Every row gives one point. Each copy is the shape, with its points in the same order, stretched, turned, moved and blurred by noise. Some copies are also mirrored. Which?
(in the rows, 128 means zero)

Shape, 7 rows:
[[ 97 134]
 [ 82 190]
 [151 149]
 [111 121]
 [108  82]
 [132 150]
 [139 173]]
Copy 1:
[[140 122]
 [162 154]
 [108 144]
 [126 118]
 [121  91]
 [120 139]
 [121 158]]
Copy 1 is: mirrored
Copy 2 (7 x 2):
[[163  99]
 [188 138]
 [110 143]
 [148  97]
 [144  60]
 [130 133]
 [127 157]]
Copy 2 is: mirrored

Shape, 9 rows:
[[118 178 158]
 [113 141 117]
 [112 175 138]
 [119 122 157]
 [ 50  91  97]
 [114  90 113]
 [121 131  76]
 [127 104 129]
 [118 115 154]]
Copy 1 (9 x 3):
[[124 128  81]
 [121 137 118]
 [116 138  88]
 [161 104 131]
 [187 151 200]
 [141 116 174]
 [ 95 164 144]
 [138 106 150]
 [162 103 134]]
Copy 1 is: only turned
Copy 2, 9 rows:
[[127 158 161]
 [130 153 119]
 [127 166 147]
 [137 116 134]
 [187 136  72]
 [136 117  93]
 [112 164  90]
 [126 115 112]
 [136 111 130]]
Copy 2 is: mirrored

Shape:
[[118 117 129 158 154 115]
 [132 143 128 114 158 119]
 [133 137 101  96 168 111]
 [137 177 106  99 175 122]
 [132 125 155 154  91 171]
 [106 114 164 112  85 160]
 [149 128 103 140 158 116]
 [139 154 101 123 125  98]
 [ 94 134 179 142 106 147]
 [177 122 171 107 108 103]]
Copy 1:
[[132 144 120 148 140 158]
 [129 127 168 113 143 127]
 [115 132 167  77 164 116]
 [138 134 194  89 165 102]
 [165  90  97 150  87 132]
 [162  56 126 111  82 160]
 [118 152 129 117 150 110]
 [155 165 142 107 111 126]
 [174  94 140 158  88 174]
 [127 120 166 127  70  95]]
Copy 1 is: only turned
Copy 2, 10 rows:
[[126 112 154 154 120 158]
 [ 95 122 122 131 131 142]
 [101 118 120 117 143 159]
 [ 61 124 129 102 148 125]
 [140 156 141 139 121 101]
 [147 150 115 136 100 114]
 [118 122 141 125 156 148]
 [115 104 126 102 160 109]
 [125 135 141 154  84 109]
 [123 129  78 145 159  91]]
Copy 2 is: mirrored
Copy 3, 10 rows:
[[119 120 118 141  81 135]
 [130 156 111 105 112 128]
 [160 174 123  92 114 127]
 [155 200  88  79 106 116]
 [ 86 123 137 176 141 118]
 [ 89  87 143 158 190 125]
 [141 178 132 122  83 125]
 [126 164 110  93 114  68]
 [ 72  73 103 153 157 130]
 [ 39 162 143  88 144 100]]
Copy 3 is: mirrored

Shape, 13 rows:
[[161 136 139 118 130  48 109 109]
 [168 127 114 131 102 141 116 134]
 [133 181 165 116 114 142 146 125]
 [164 141 113 124 155 149 129 110]
 [133 149 104 114  93  70 163 103]
 [172 136 176 208 119 128 153  96]
 [142 158 109 126  94 139 117 109]
 [138 175 129 117 207 148 109 100]
 [166 122 111 132  94 144 133 238]
 [171 124 104 118 123 150 126  99]
 [148 126 165 129 144 109 119 102]
 [148 135 121 146 100 102 117 105]
 [121 124 169 160 116 137 127 125]]
Copy 1:
[[143 163  79 145  65 144 130 131]
 [122 148 121 125 137 115 122  95]
 [ 70 153  98 148 135 130 107 113]
 [127 136 148 146 135 112 106 121]
 [100 194 110 102  58 147  92 108]
 [134 217 122 177 146 135 121 119]
 [ 94 150 128 118 122 142 106  82]
 [126  99 141 164 149 127  81 155]
 [128 151  82  86 170  68 124 120]
 [119 147 158 140 117 116 117  92]
 [120 156 117 162 111 135 144 137]
 [132 173 112 133 108 153 119 104]
 [ 96 167 126 134 153 137 145 129]]
Copy 1 is: mirrored
Copy 2 (13 x 8):
[[176 110  90 112 179 164 166 124]
 [133 139 127 158 106 127 174 132]
 [160 119 154 129 136 109 130  94]
 [122 122 136 136 110 151 151 103]
 [145 118  91  87 169 132 183  92]
 [168 142  87 137  90 132 116  80]
 [147 114 133 112 116 122 176 117]
 [141  85 146 122 135 176 111 102]
 [ 84 122 125 239 116  70 167 159]
 [131 139 140 131  98 151 173 107]
 [170 138 128 117 138 153 132 124]
 [158 123 107 112 129 137 168 124]
 [159 136 126 126 115 118 111 140]]
Copy 2 is: mirrored
Copy 3:
[[120 134  96  61 117 105 128 159]
 [ 93 129 114 143 107 117 105 120]
 [122 164 133 139 161 133 175 116]
 [ 92  94 133 138 121 118 136 142]
 [142 140 112  90  84  98 161 118]
 [ 95  82  41 170 191  56 163 112]
 [107 135 102 142 100 132 141 121]
 [107  89 141 139 161 154 168 183]
 [118 192 145 180 115  97  79 127]
 [ 83  96 130 127 101 122 112 120]
 [117 110 109  97 156 120 129 135]
 [116 120  81 119 110 109 131 130]
 [136 128  94 151 174 119 128 114]]
Copy 3 is: mirrored

Shape:
[[142 123 106 125 147 146 137  87  91]
 [ 97 157 125  81 122 148 117 132  97]
 [ 92 119 137 142 127 125 142  91 130]
 [133 128 115 140  83 124 163 122 160]
 [143 132 103 139 140 142 153  95 156]
 [112 148 137 127 139 138 166 124 155]
 [138  43 108 137 105 131  53 124 148]
 [145 154 152 137 133 136 145 119 139]
 [112 121 138 120 156 124 156 132 155]
 [100  90 134 139 150 149  95 113 134]
 [129 126 108 145 138  79 126 121 159]
 [147  77 112 130  75 118 134 130 119]
 [130 152 124 148 150 132 126 131 121]
 [119 115 151  74 106 125  77 127 116]]
Copy 1:
[[116 133 106 122 113 173 139 141 137]
 [118 151 146 150 168 175 115 115  68]
 [ 86 138 135 104 122 120 149 103 119]
 [110  88 142 149 100 112 141  93 139]
 [123 131 107 131  73 122 133  92 138]
 [123 137 134 134  95 122 136  99  84]
 [ 57 126  90  83 171  96  98 109 224]
 [167 113 125 127 101 127 136 119 111]
 [109 130 132 106 104 115 115 120  98]
 [ 82 165  94  78 154 113 132 119 137]
 [115 127 157 135  90 102 120 137 157]
 [ 78  74 124 133 154 126 123 128 185]
 [144 146 119 134 111 127 137 151 123]
 [122 120 158 110 182 168  93  95 102]]
Copy 1 is: mirrored
Copy 2:
[[106 102  90 134 126 102 160 164 136]
 [146 137  76 111 134 111  96 132  85]
 [125 145 129  98 137  95 154 143 144]
 [114 140 159 129 152 180 112 162 132]
 [ 81  99 133 142 160 144 147 144 146]
 [ 89 139 135 129 148 128 135 129 112]
 [157  97 149  61 105 144 109 113 214]
 [117 136 129 148 136 143 153 126 130]
 [ 85 134 149 117 125 106 131 119 127]
 [121 121 116  70 117  93 146 106 168]
 [105 134 159 144 136 120 111 129 183]
 [141 135 151 103 102 162 109 178 148]
 [102 139 101 139 129 122 136 129 148]
 [195 125 121  95 112 117 102 104 125]]
Copy 2 is: only turned
Copy 3, 14 rows:
[[152 118 146 132 149 178 135 141 139]
 [148 171 100  88 128 151 106 109  97]
 [ 93 137 139  99 144 110  91 140 132]
 [ 90  88 154  84  87  90 145 135 144]
 [ 95  84 151 129 102 145 126 142 174]
 [ 58 134 120 106 109 138 121 111 161]
 [208 103  89 137 149  43 110 249 143]
 [ 93 112 134 128 140 127 123  98 164]
 [ 64 143  96 119 123 134 131 138 152]
 [139 155  88 132 167 103  86 185 162]
 [102  97 139 154 111  95 127 157 116]
 [165 103 135  88 120  81 170 181 116]
 [125 138 131 155 141 138 125 126 156]
 [175 142  82  94 155  93  95 141  79]]
Copy 3 is: only turned

Shape:
[[133 121  89  97 129 132 106 114 153 105 137 122]
 [143 136 124 117 148 153 121 145 112 135 109  88]
 [145  97 129 136 178  97 165 158 151 210 162 158]
 [102 143 103 154  95 115 125 136 133 160 147 134]
 [162 102 136 150 137 143 103 101 126 112 131 101]
 [110 170 145 151  89 127  83 171 116 138 129 178]
 [136 138 141 110 153 155 158  89 178 190 129 125]
 [117 183 139 104 125  90 139 115  99 148 147 143]
 [ 78  88 148 169 159 135 121 155 176 148 100 150]
 [132 136 120 119 176 153 119 172 169 129 132 111]
 [135 151 101 172 113  92 111 150 114 137 103 119]
 [162 107 166  76 122 117 162 149 193 137 109 102]
 [137 205 138 115 138 112 112 128 108 112 153 155]
 [125 133 158 102 145 134  96 141 149 128  75 190]
 [127 117 136 143 100 125 135 173  99 140 125 125]
 [151 163 119 143  96 146 158 197  96  84 133 160]]
Copy 1:
[[ 75 149 129 120 145 115 110 133 138 144  98 163]
 [ 91 116 101 129 168 123 122 131 100 127 145 142]
 [180 129  65 148 128 126 134 141 182  83 136 134]
 [160 165 109 140 108 130 120 116 107 155 125 123]
 [ 71 114 145 157 158 112 128 138 126 103 101 113]
 [150 134 147 120 100 183 125 127 124 160 151 104]
 [128  99  91 127 114  73  88 139 128  99 114 151]
 [130 140 105  95  95 117 167 106 107 132 152 136]
 [165  89 166 147 153 160  91 127 134  90 100 136]
 [ 92 123 100 105 177 143  91 126 139 108 134 144]
 [139 144 111 164 129 162 124  87 107 158 163 132]
 [127  84 115 114 187  65 113 118 168 153 170 138]
 [ 85 134 113  86 104 152 151 102 128 130 149 126]
 [124  68 162 128 129 163 119 146 143 145 125 159]
 [152 131 122 130 157 139 145 122 112 157 149 100]
 [119 127  90  89 149 184 142  96 129 197 144  82]]
Copy 1 is: mirrored
Copy 2, 16 rows:
[[129 112 118 114 129 123 115 172 130 139 125 106]
 [148 118 100 165 121 142 165 163  98 145 108 151]
 [106 175 182 182  56 125 117 121 154 119  74 152]
 [ 97 162 122 156 131 157 131 130 170 157 127 122]
 [134 111  95 162 134 144 112 118  87 106 135 126]
 [113 183 143 113 136 204 169 102 154 143 124 111]
 [129 135  93 148 101 132 123 165 158  91  42 153]
 [125 139 138 120 121 145 160 124 193 112 138 171]
 [148 184 150 161 137 133 108  91 133 151  57 105]
 [128 118 139 136  99 133 157 149 107 164  62 123]
 [122 154 108 167 109 148 153  99 144 170 148 113]
 [124 177  99 114  80  65 146 183  99 123  68 143]
 [124 110 133  85 114 174 174 106 171 124 132 147]
 [181 178 136  95 112 155 138 123 144 102  79 106]
 [117 184 133 164 124 151 143 134 112 162 144 154]
 [103 166 138  98  93 193 144 125 101 204 154 170]]
Copy 2 is: mirrored

Shape:
[[139 146 142 128  95 150 112 125  64 134 110 123]
 [115 129 133 122  87 105 142 130  71 168 123 126]
 [116 128 154 125 135 114 147 122  77 126 115 111]
 [ 77 134 131 136 132 133 137 129 117 157 106 112]
 [138 152 141 112 128 181 170 104 207 136 139 128]
 [158 125 100 140 161 178 147  78 178 117 128 142]
 [112 146  85 149 101 129  98 149 150  69 129  82]
 [ 90 127 107 141 136 158  97 150 144  89 189  98]
 [119 154 131 158 109 106 162 151  78 145 112 142]
 [156 121 144 146 103 125 147 101 179 142 136 123]
 [152 134 110  98 142 159 189  92 197 114 153 144]
 [122 151  64 146 126 133  91 147 142 114 169 108]
 [139 179 125 125 114 132 139  63 159 115 138 154]
 [122 138 177 145 146 115 122 149  94 132 121 129]
 [100 133 150 149  93 107 135 123 106 159 113 164]
 [128 142 122 118 109 132 126 156  97 131 104 163]
 [105 154 104 171 120 170 137 145 133 114 167  92]
 [134 178  70 131 136 127  87 159 145 121 149  90]]
Copy 1:
[[182  99 153 154 168 108 142 100 131 129 108 156]
 [181 112 156 132 166 144 180 134 129 133 123 112]
 [137 119 145 135 143 140 176 123 130 128  95 147]
 [135  89 142 130 122 133 185 144 156 128 129 114]
 [138  80 132 114 104 100  87 151 130  97 105 101]
 [ 85  98 102 121 119 107  90 121  77 119 124 131]
 [119 116 177 144 107 118  89 118 146 156 172 184]
 [118 141 145 138  99  65 109 141 150 170 158 158]
 [166 102 125 155 156 165 153 141 148 162 111 123]
 [160 121 126 119 108 134 119 120 117 122 119  97]
 [ 88  92 131 106 122 114  71 155  88 112  96 113]
 [106 138 157 152 136  95  92 136 137 147 193 155]
 [118  94 156 158 137 105  90 110 111 126  97  99]
 [149 131 117 147 133 132 153 121 174 138  95 137]
 [179  97 126 133 135 144 173 125 154 162 113  85]
 [152  89 144 125 176 140 124 116 151 151 118 136]
 [144 113 130 162  99  96 104 152 144 163 150 162]
 [104 137 178 156 156 109  82 138 149 118 191 161]]
Copy 1 is: mirrored
Copy 2 (18 x 12):
[[177 130 159  88 127 102 140 123 105  95 132  91]
 [143 119 148  99 125 116 154 134 156  57 127 116]
 [136  96 168 147 130 139 140 135 114  95 135 105]
 [129 130 134 153 120 106 106 168 154 102 157 103]
 [152 137 135 108 199 110  92 171 135 191 219 112]
 [158 185 152 107 164 150  90 167  92 195 176 115]
 [160 179  99 187 148 101 116 109 123 166 120 127]
 [153 124  97 169 102  88 121 146 113 176 117 146]
 [152 120 178 126 140 119 142 129 150 102  95 113]
 [142 149 134 108 199 101 106 150 116 121 165 142]
 [146 146 145 114 196 163 122 155 129 204 207 129]
 [181 171  90 137 108 116 103 116 138 159 117 153]
 [181 181 185 101 168 120 117 130 132 148 200 168]
 [130  79 168 137 131  99 108 113 107 104 116 122]
 [128 141 182 106 130  78 128 144 152  84 130 137]
 [135 141 162  96 128 109 131 101 127 133 128 103]
 [188 130 106 152 131  94 115 166 141 171 106 117]
 [187 154  84 143 128 125  82  94 153 159 139 144]]
Copy 2 is: only turned
Copy 3 (18 x 12):
[[ 79 131 136 127  84 118 119 155 153 133 140  99]
 [113 105 152 133  87 119 104  98 148 126 138 120]
 [100 137 130 102 126 112 103 113 157 135 124 140]
 [104 147 155 136 133 133  82 111 119 121 108 142]
 [162 159  87 166 163 168  59 161 147  93 138 128]
 [152 171  78 137 174 146 109 145 129  95  98  85]
 [ 80 157  94 139 122 185 147 134 100 166 130 167]
 [ 95 129 102 127 164 172 145 159  60 118 129 170]
 [ 96 120 145 120  88 154 107 101 176 110 113 125]
 [155 150  92 174 126 134 111 112 165  93 134 143]
 [191 140  63 136 182 172  77 140 141 109 128 116]
 [119 140 112 119 125 191 158 135  67 122 131 131]
 [169 138  49 115 104 156  88 155 141 103 103 124]
 [101 147 148 106 110 120 122 143 165 103 116 158]
 [122 107 142 150  81 124 102 117 162 104  90 141]
 [116 117 163 130  93 153 117 157 157 141 103 108]
 [ 72 137  95 140 146 186 121 126  98  95 139 136]
 [128 172 126 108 113 203 147 142  81 134 149 136]]
Copy 3 is: only turned
Copy 4 (18 x 12):
[[173 146 121 166 109 115 154 148 118 131 114 149]
 [148 118 140 177 115 132 116 147 122 108  99 130]
 [128 161 148 179 126 145 142 119 133  99 124 154]
 [150 135 154 141 125 115 138 112 117  79 121 127]
 [103 131 103 118 142  51 163 102 133  81  76 151]
 [104 145  65  95 149 106 144  82 138 109 118 129]
 [117 119 148 130 107 110 214 100 100 159 155  90]
 [133 143 156 158 143  94 171  58  87 148 137  88]
 [126 141 133 189 121 125 128 157 149 112 149 112]
 [ 82 140 124 115 130  87 141 126 125 106  78 120]
 [ 82 122  74 126 170  79 148  91 142  95  79 135]
 [123  90 139 143 116 101 155  88 119 177 150  89]
 [133 143  98 136 131  81 168 121 184 110  68 140]
 [130 188 165 173 126 118 134 133 139 117 137 152]
 [143 162 142 153 138 113 123 163 142  94 103 110]
 [151 134 120 155 151 116 149 153 141 134 130 133]
 [127 139 130 170 116  87 163  86 100 125 150  78]
 [118  83 140 147 103  85 174  88 140 171 157 116]]
Copy 4 is: mirrored

Shape:
[[114 121 150 133 145  96 189 140 131 142 125 122]
 [165 156 124 117 143 137  98 155 137 108 108 128]
 [158 127 106  95 123 132 104 122 111 112 143  92]
 [130 101 150 140 113  99 161 125 107 178 123 107]
 [ 62 121 151 122 122 115 161 112 111 171 130 145]
 [100  68 149 168 128 111 147 147 119 146 147 135]
 [135 131  80 100 122 107  99 167 141 119  96 102]
 [151 148  94  95 103 122 111 151 165 113 150 124]
 [ 98 112 139 157 154 133 158 148 142 187 145  99]
 [178 122  75 120 123 124 115 125 148 136 123 136]
 [ 81 115 122 138 149 123 168  96 122 136 114 123]
 [ 82  95 154 108 155 101 140 102 122 184 125 149]
 [122 122 123 147 157  74 140 128 106 151 161 116]
 [144 158  95 152  96 124  92 147 136 137 121 128]
 [148 135 122 130 117 103  95 120 172 115 119  97]]
Copy 1:
[[ 81 175 112 127 125 147  96 176 142 168 115 142]
 [156 117 125  95 154 120 166 150 110  62  87 131]
 [136  85 100 163 129 111 156 145 128  96 124 108]
 [ 95 165 103 166 137 141  99 141 133 175 133  85]
 [ 76 152 128 134 115 145  26 121 146 195 132 124]
 [127 199 154 154 124 164  94 114 134 180 125 108]
 [120  83  99 126 104 162 168 144 135  74  99 116]
 [152  85 103 109 130 162 167 140  91  95 143 136]
 [ 80 182 128 136 123 158  98 132 168 127 169 116]
 [134  96 126 119 110 134 199 146 109 128 126  94]
 [ 80 144 136 147  75 129  77 154 168 180 116 150]
 [ 65 142 149 145 137 126  55  99 189 219 108 111]
 [126 134 118 145 141 160 108 178 199 161 137 119]
 [180 114 101 102  95 164 131 134 108  75 140 108]
 [150 108  73 106 113 134 179 113 119 122 128 136]]
Copy 1 is: mirrored
Copy 2 (15 x 12):
[[169 115 185 167 112 143 134 137 146 133 149 133]
 [ 86 125 131 118 171  89 108 135  76 140 152  94]
 [111 145 120 142 114  80 147 149  52 129 122 138]
 [200 127 130 149 113 139 166 141 128  90 122 129]
 [140 134 130 143  82 177 116 133 169 116 105 136]
 [186 115 154 156 111 144 111 101 175  69 112 164]
 [109  90 110 144 139  93  95 178  48 151  99 108]
 [ 91  83 125 141 122 102 130 160  51 134 152 144]
 [187 144 152 185  94 160  93 106 138 110 171 129]
 [121 125 110 112 155 110 162 122  41 146 138 151]
 [148 146 154 127  83 163 116 112 148 162 115 141]
 [131 120 118 170  96 171 128 100 170 143 100 129]
 [154 111 165 154 101 138 151  80 114 110 132 121]
 [123 108 104  80 138 110 128 132  74 101 136 108]
 [133  84  96 111 129  77 140 127  88 158 140 119]]
Copy 2 is: only turned
Copy 3:
[[118  84 132 121  98  99 138 120 143 127 119 170]
 [129 164  98 103 121 155 117 119 119 107 157 132]
 [122 137  98  88 110 133 123 144 144 119 125  75]
 [ 90  93 126 139  94  92 176 108 160 133  96 121]
 [117  79 182 141 139  91 146 129 136 142 107 134]
 [110  67 100 138 152  90 135  95 181 132 106 140]
 [100 177 119  71 123 143 113  93 151 126 137 134]
 [ 86 141 106  90 136 167  98 149 137 124 140 133]
 [124 124 127 157 116  96 130 125 182 118  74 147]
 [ 81 137  79 118 106 155  86 114 115 135 117 106]
 [136  82 147 108 128 102 126 114 123 134  83 128]
 [129  80 177 157 114 111 121  99 151 156 116 109]
 [ 99  86 137 131  89 100 117 110 163  92 112 123]
 [ 70 159 105 115 145 144 133 118 125 107 116 125]
 [104 126 114 100 115 190 137 106 149 114 108 124]]
Copy 3 is: mirrored
Copy 4:
[[144 140 173 137 122 109 117 154 169 178 129 138]
 [100 111  97 126 124 131 123 102  90 127 117  72]
 [139 124  82 135 146 133 122 108 125 107 139 120]
 [151 158 188 138 132 114 140 159 135 151 138 168]
 [149 156 158 174 111 149 144 176 177 140 135 175]
 [139 158 193 121  87 115 104 123 151 112 151 163]
 [136  78 126 172 124 122 148  90 116  99 136  80]
 [128  97 128 168 159 120 120  83 136 105  99  66]
 [181 132 175 148  81 129 100 113 136 170 109 152]
 [154 104 151 132 143 135 145  96 130 126 111  76]
 [168 115 144 138  90 153 141 160 179 148 133 164]
 [178 166 143 166  96 146 155 188 156 143 132 161]
 [154 156 160 119  96  96 141 105 186 144 134 170]
 [113 102 159 138 121 124 150  73 108  93 108 109]
 [149  83 137 146 117 101 137 101 100  97  83  98]]
Copy 4 is: mirrored
